Each row of a before or after table is a point. One or more steps were done to the points. Then noise was added and the rows were shuffled. The steps act on columns, c1 being the first. What was done? A step turns or swaps two columns, mirrors them in a line or flattens them onto one, adds a multiple of one to another, or multiplies or shifts one. Angles are multiples of 10 degrees, from the lower column toward the higher: turns from -170 to 170, lines from 10 to 170 but not 90. Use the fewest steps. Two steps may share a column if one is a turn and the other turns, adds or multiplies; they go together, in the order done. Otherwise the lowest column goes first.
(in the rows, 128 means zero)

Before (12 x 3):
[[137 136 178]
 [105 116 140]
 [ 73  79 114]
 [151 112 116]
 [153 161 129]
 [191  83 172]
 [135  61 160]
 [ 95 149 101]
 [212  87 155]
 [106 150 138]
 [184  94 166]
 [155 166 119]]
After, 12 rows:
[[164 109 141]
 [167 126  85]
 [120 141 110]
 [104 104  99]
 [118 138 142]
 [191 157 165]
 [150 183 127]
 [197 160 185]
 [224 145 172]
 [168 138  95]
 [143 150 201]
 [ 81 103 171]]
Steps: shift c1 by 10; turn c2 and c3 by -80 degrees

Before:
[[178 104 107 193]
 [179 120 157 190]
 [114 154  60 128]
 [152 185 139 114]
 [131 127  86 133]
 [ 75 165  98 136]
 [147 145 100 123]
 [144 101 168 162]]
After (8 x 4):
[[ 50 141 106 153]
 [133 134  60 116]
 [ 52 159 157 154]
 [ 91 106 167 132]
 [138  86  98  75]
 [126 174  99 148]
 [134 225 140 155]
 [123 129  87 129]]
Steps: turn c1 and c4 by 110 degrees; add 1.5 times c4 to c2

Before (11 x 6):
[[152  50 181 120 127 121]
 [ 98 124 119  96  83 131]
 [144 169 128  93 118  82]
 [ 94 136 181 141  72 102]
 [122 144 158 117 112 149]
 [215  76 175 139 131 149]
 [172 101 137 149 144 113]
 [112  87 110 212 212 179]
 [134 132 145  81  71  97]
 [127 166 184  98 160  99]
 [129 112 120 160 178 170]]
After, 11 rows:
[[120 141 157 104 110 120]
 [154  48 183 132 119 133]
 [137 130 141 122  63 177]
 [ 94 134 182 103 120 186]
 [100 124 118 102  81 144]
 [126 108 118 131 174  73]
 [145 168 126 161  90 166]
 [130 170 184 176 112 125]
 [111  89 108 133 233  53]
 [215  75 175 112 134 114]
 [176 103 136 143 154 136]]
Steps: turn c4 and c5 by 70 degrees; turn c4 and c6 by 140 degrees

Before (9 x 8):
[[105 112 137 125 136  77 140 115]
 [131 126 113 140 130  97 106 135]
 [128 133 134 129  88 136 113 101]
 [ 87 114 123 109 116  88 136 130]
 [145 118 105 137 112 128 123 127]
 [130 115 133 131 115 121 118 141]
 [129 136 114 154 115 132 124 141]
 [131 147 130 115 110 138 122 120]
 [104 112 114 132 141 115 118 135]]
After, 9 rows:
[[145 123 119 132  80 132 118 126]
 [105 140 132 102 152  96 112 102]
 [131 106 122 118 134 115 126 142]
 [130 118 131 126  89 126 115 154]
 [103 118 122 123 167 123 112 142]
 [ 87 136 125 101  92  95 113 132]
 [128 112 130 132   8 133 133  74]
 [131 122 129 128  74 128 147 112]
 [129 124 123 140  89 143 137 154]]
Steps: swap c2 and c7; multiply c3 by 0.4; flatten c4 and c6 onto the line at 50 degrees; multiply c5 by 3; multiply c8 by 2

Before (8 x 9):
[[195 180 156 153 156 215  79 129 109]
 [ 89 118 121 110 153 146 142 160  81]
 [130 190 125 112 181 173 170  65  75]
 [ 99 151 107 115  61 106 138  97 124]
 [187 147  90 138  99 148 157 155 183]
 [ 77 125  95 114 178 158  94 131 137]
 [122 111 152 125  87 127 185 132 180]
 [144 221 118 146 129 142 175 162 122]]
After (8 x 9):
[[177 221  78 135 128 143 118 164 123]
 [ 73 124  55 128 178 158 100 127 138]
 [175 112 112 129  88 126  94 131 180]
 [183 147  50 133  99 148 164 156 184]
 [123 150  67 122  61 106  96  95 125]
 [165 189  85 119 182 171 109  63  74]
 [119 180 117 129 156 215 210 132 108]
 [121 117  80 132 153 146  88 155  81]]
Steps: mirror c1 and c7 in the line at 30 degrees; shift c3 by -40; flatten c4 and c8 onto the line at 80 degrees

Before (14 x 11):
[[141 140 110 134  94 103 145 100 144  78 111]
 [ 86 151 167 180 136 156 167  54 188  76 114]
 [168 178  88 171 139 164 173 140 150 105  81]
 [119 114 122 171 143 155 103  84 127  97 170]
 [127 122 130 162  82 152 169 181 111 106 140]
 [117  75 123 157 107 188 137  50  97 142 122]
 [222  95 156 179 110 126  85 124 138 120  97]
 [128 110 160 130 118  76 122 194 160 108  97]
 [135 150 157 100 110 152 152 184 100  50 137]
 [175  85  84 105 118 126 159 129 168 124 125]
 [192 146  95 119  75 198 199 108 122 149 164]
 [111 100 106 148  95 103  75 156 152 153 112]
 [224 160 110  35 121 144  88 168 129 113 143]
 [136 214 112 210 180 127 183 113  99 145 114]]
After:
[[137  63 120 126 138 164 184 138 151 112 189]
 [105 111 115  86 140 153 105  82 127 108  94]
 [132 113 105 130  93 103 163 102 144  91 146]
 [136   9 164 121 178 128 171 111 102 138 144]
 [166  74 185 105 134 158 139  53 187  93 108]
 [149 136  70  96  95 101 102 156 151 148 129]
 [ 91 120 122  69 109 126  80 127 143 122 217]
 [118 109 129 100  81 152 174 182 110 115 121]
 [ 54 161  89 220 119 143 103 168 124 117 190]
 [141 153 121  70 108 187 142  51  98 137 122]
 [150 140 150 116 116  72 111 194 158 116 149]
 [ 60 120 110 149  74 196 220 108 122 145 154]
 [100 174 102 120 119 126 181 129 170 122 165]
 [119 128 153 164 111 154 139 186 100  74 129]]
Steps: turn c1 and c11 by 130 degrees; turn c2 and c4 by 140 degrees; add 0.5 times c5 to c3; turn c3 and c7 by -30 degrees; multiply c10 by 0.7

Before, 9 rows:
[[173  72 148 179 140 111 135 117 115 115  96  68]
 [121 142 144 122 139 178  61 105  81 184 173 143]
 [ 84 156 135 194  93 126 143 123 156 125 168 104]
 [129  80  81 184 150 115 179  88  94 131  89  92]
 [131 142  87  87 148 183  51 124 102 131 191 159]
 [117 125  63  55  78 160  67 106 120 185 163 133]
 [111 136  98 160 111 133 147 121 127 133  47 105]
 [ 91 144 118 181 122  98 109 121 177 160 145 150]
 [ 68 132 113 149 126 151 144 114 207 157 142 108]]
After (9 x 12):
[[ 73 113 114 121 127 150 101 109 191 165 107 143]
 [177 158  80 160 149 186  71 137  64 132 160 193]
 [159 116 146  54 140 109 163 113 128 111  69  98]
 [ 95 114  72  62 149 117 168  80 102 131  91  88]
 [157 195  79 163  80 160  73 126  98 202 132 161]
 [165 134 141 144 137 179  73 106  43 202 141 173]
 [102  99 101 117 111 134 130 113 121 133 104  45]
 [ 84  62 146 118  93 126 111  97 156 125 101 170]
 [112  79 122 115 123  97  90 106 195 169 148 148]]
Steps: turn c1 and c7 by 40 degrees; turn c2 and c4 by 120 degrees; turn c2 and c8 by 20 degrees; add -0.3 times c5 to c3; add -0.7 times c6 to c9; multiply c10 by 1.3; swap c11 and c12

Before:
[[ 69 188 145 166  73 124 132 146 141 120 183 110 175 139]
 [ 97 150  80  96 119 117 132  99 160 173 111 144  90  89]
 [184 101 134  96 125 146 183 177 125 152 191 194 144 120]
 [169 137  86  87 157  82 162  92 151 147  96 126  68 180]
 [167 122  73  58 157  94 194  34 182 107 123 152 142 163]
 [177 104 137 180  95 161 132 147 128 178 146 167 164 119]
 [122  87  63  77 123  87 182  75 163 105 103 181 103 201]
 [169  89 116 150 114 107 229 158 156 126 146 156 142 101]
 [108 123 134 135  69 138 124 148 100  93 160  90 169 100]
 [164  96 176 154  90 148 200 123  93 183 174 170 115 102]
 [107 170  99 163  84 206 162 143 106 119 154 112 156 146]
 [ 86 140 149  94 122 137 152 125 157 157  83 115 137 132]
 [129 144 159 145  54 177 141 149 175  80 178 124 139 114]]
After:
[[ 98 148 111 182 118 136 130 100  98 172 111 144  90  89]
 [164  96 147  78  91 168 200 124 165 183 174 170 116 101]
 [ 86 140 167 141 121 158 151 125  99 157  84 116 137 132]
 [177 105 101  83  96 181 133 148 128 177 146 168 165 119]
 [171 136 123 185 157 102 162  93 105 147  95 125  69 181]
 [184 100 153 148 125 164 183 176 130 152 192 193 143 120]
 [129 143 140  96  55 197 142 149  82  80 177 125 138 114]
 [122  86 111 210 124 107 183  76  94 104 104 182 103 202]
 [168 122 131 216 157 114 195  33  74 108 122 152 143 166]
 [ 69 188 116  88  73 144 131 146 115 120 181 110 175 140]
 [169  90 106 119 113 127 230 157  99 126 147 157 141 103]
 [107 169  84 120  85 226 162 144 149 119 155 111 156 146]
 [110 124 129 120  69 158 124 148 157  93 160  90 168 101]]
Steps: mirror c3 and c4 in the line at 160 degrees; shift c6 by 20; multiply c9 by -1

Before, 8 rows:
[[123 100 141 106   7 115 127 119 110  85 148 107 152 106 148  90 114 163]
 [128 130 158 116 131 104 117 103 114  88 115 134 106 122 138 125 123 114]
 [114 135 153 129 109 104 144 118 122  83 143 117 124 107 109 133 138 153]
 [ 87  94  61 133 119 138 106 109 115  94 132  99 133 119 116 135  99 101]
 [125 134 118 111 120 142 139 140 126 218 100 108 101 135 148  58 107 162]
 [102 135 140 125 126 127 120 105 153 100 149 208 125 104 151 136 149 165]
 [109 134 147 115 119 119 133 111 191 156 117 171 148 127 132 115 198  79]
 [118 127 157 164 110 122 169 177 111 129 108 128 121 126 155 138 101 163]]
After, 8 rows:
[[133 133 117 102 124 139 139 139 132 147 129 104 221 135 147  60 117 163]
 [ 99 132 157 120 117 103 115 104 117  88 127 134 105 121 140 126 124 112]
 [104 101 142  83 206 115 126 118 121 127 129 101  78 106 148  89  45 162]
 [151 135 147 189 126 117 132 110 183 160 130 185 141 128 132 115  89  80]
 [142 128 158 112 166 122 169 178 124 125 126 128 133 125 154 139 152 163]
 [113 134 140 146 128 127 120 106 162 111 128 232 105 104 152 136 118 166]
 [ 79  93  59 100 139 137 103 110 150 117 126  92  96 119 116 134 136 101]
 [107 135 153 134 144 102 143 120 135 104 129 111  92 107 110 136 116 154]]
Steps: turn c1 and c9 by -50 degrees; add 0.7 times c8 to c1; turn c4 and c5 by 140 degrees; turn c4 and c17 by -110 degrees; mirror c10 and c13 in the line at 30 degrees; multiply c11 by 0; multiply c12 by 1.3
